Each row is a point. Before rounding, the points of a table are all equally far from one centre. They may lie mostly on one side of it. Write the centre, to within rounding.

Points (8 x 2)
0.0 2.1

5.5 8.7

37.9 -24.3

3.4 6.7

4.0 7.3

6.2 -27.7

-0.6 1.0

-2.8 -7.3
Centre: 20.3 -9.2

Points (14 x 8)
-6.8 2.5 -18.2 1.5 -5.6 8.9 -22.1 9.7

-4.8 -3.9 -24.8 -0.3 13.0 22.3 -6.2 -18.4

-2.6 -3.1 2.6 15.2 3.6 19.3 -27.1 13.9

16.1 -18.0 -1.8 -2.4 -6.7 14.8 -22.8 22.8

-12.9 -2.4 -21.7 12.8 12.4 1.6 9.4 7.4

-28.0 12.8 1.8 9.4 -2.1 9.1 8.6 8.1

-8.5 -8.2 2.0 11.2 9.6 16.4 -20.2 21.0

2.0 -24.5 6.7 1.3 2.0 14.6 -28.7 16.2

10.8 -24.6 1.3 8.9 -16.4 6.1 -32.1 -9.5

7.0 -13.5 -15.7 20.6 -11.8 4.3 -24.9 -0.5

22.4 -38.8 -1.5 2.6 3.9 -7.0 -6.2 4.9

3.6 -21.6 -27.5 -4.3 -2.7 16.8 -16.8 3.8

5.9 2.8 -0.2 4.2 16.8 21.2 -3.7 25.1

-21.3 -24.1 -6.8 17.5 -6.1 28.1 -6.7 11.4
Centre: 3.4 -11.4 5.9 1.8 -6.2 12.0 5.3 -5.0

Points (21 x 14)
13.2 6.0 9.2 -12.0 -21.4 2.9 15.7 -9.6 -2.0 33.8 16.9 7.7 -2.9 0.3

13.8 -8.0 22.5 -22.4 -13.9 -22.1 10.7 -13.9 11.1 -6.4 -16.6 -1.6 1.7 8.2

12.5 -11.4 26.4 -6.0 9.9 -12.8 6.8 -8.4 20.1 30.2 4.0 12.3 2.5 -11.1

15.8 -39.0 15.5 3.0 7.8 -8.7 20.1 -1.3 3.0 9.5 -4.5 0.5 14.1 3.6

18.1 -5.8 12.0 -11.1 -23.6 -13.9 26.7 -11.7 14.2 10.1 -15.8 6.1 0.2 5.3

5.0 -20.1 34.3 5.5 16.8 -32.7 -0.5 -1.6 9.5 18.0 -11.4 -4.3 -6.3 25.7

23.0 17.8 24.4 -5.6 6.4 2.2 -9.3 -9.6 -2.7 13.1 -12.6 -8.3 -10.1 2.5

14.2 -8.6 24.9 -25.2 -2.7 4.8 12.0 -14.4 6.8 7.6 -3.9 -4.7 21.9 11.0

16.7 9.6 -12.9 -18.4 -11.2 -24.1 6.6 2.1 6.8 -2.1 4.2 -4.9 1.8 14.5

13.3 -0.5 15.2 -18.5 6.6 -17.6 9.3 -19.9 12.3 35.0 19.3 16.2 0.9 11.5

37.9 -16.8 6.6 -14.6 6.4 -20.5 6.3 -4.6 3.0 16.6 1.2 9.7 11.7 5.8

11.3 4.7 28.0 -3.3 0.8 -25.6 18.1 -7.6 7.0 29.6 -12.5 -3.5 3.0 -5.0

20.7 10.2 12.6 -4.4 7.2 -6.9 -1.3 -2.8 16.0 35.6 -0.6 4.6 7.1 -6.1

10.5 -14.1 13.6 -11.1 -7.1 -34.4 2.3 -14.3 25.0 19.4 0.5 -4.7 6.1 0.4

3.9 2.5 8.7 -13.7 23.0 -22.5 25.9 -20.3 -14.7 22.4 9.5 5.2 -2.7 10.1

25.3 -21.0 16.9 -5.3 20.0 -6.7 8.8 6.5 7.1 26.7 6.6 13.2 5.8 -4.9

30.2 -6.4 4.3 -9.3 12.6 -13.0 28.1 2.2 0.1 25.2 4.6 -6.8 8.7 6.4

12.0 -17.2 24.1 -3.1 -9.8 -3.3 18.1 -23.4 16.2 26.7 8.4 4.0 5.3 -0.9

25.2 -0.6 6.1 -10.5 -8.2 -32.8 20.5 -1.6 1.2 12.4 12.9 -5.3 2.5 8.3

8.7 -4.2 18.1 -4.6 -1.1 -2.6 5.4 -30.4 -5.5 24.3 1.7 -0.4 -0.7 -16.9

5.5 -9.6 26.4 -7.2 -10.6 -22.9 7.8 -27.3 9.8 7.4 13.8 10.9 -10.6 0.4
Centre: 1.0 -10.7 7.3 -8.5 1.1 -6.8 3.0 -2.1 -0.6 16.9 -3.6 1.2 -8.4 15.2
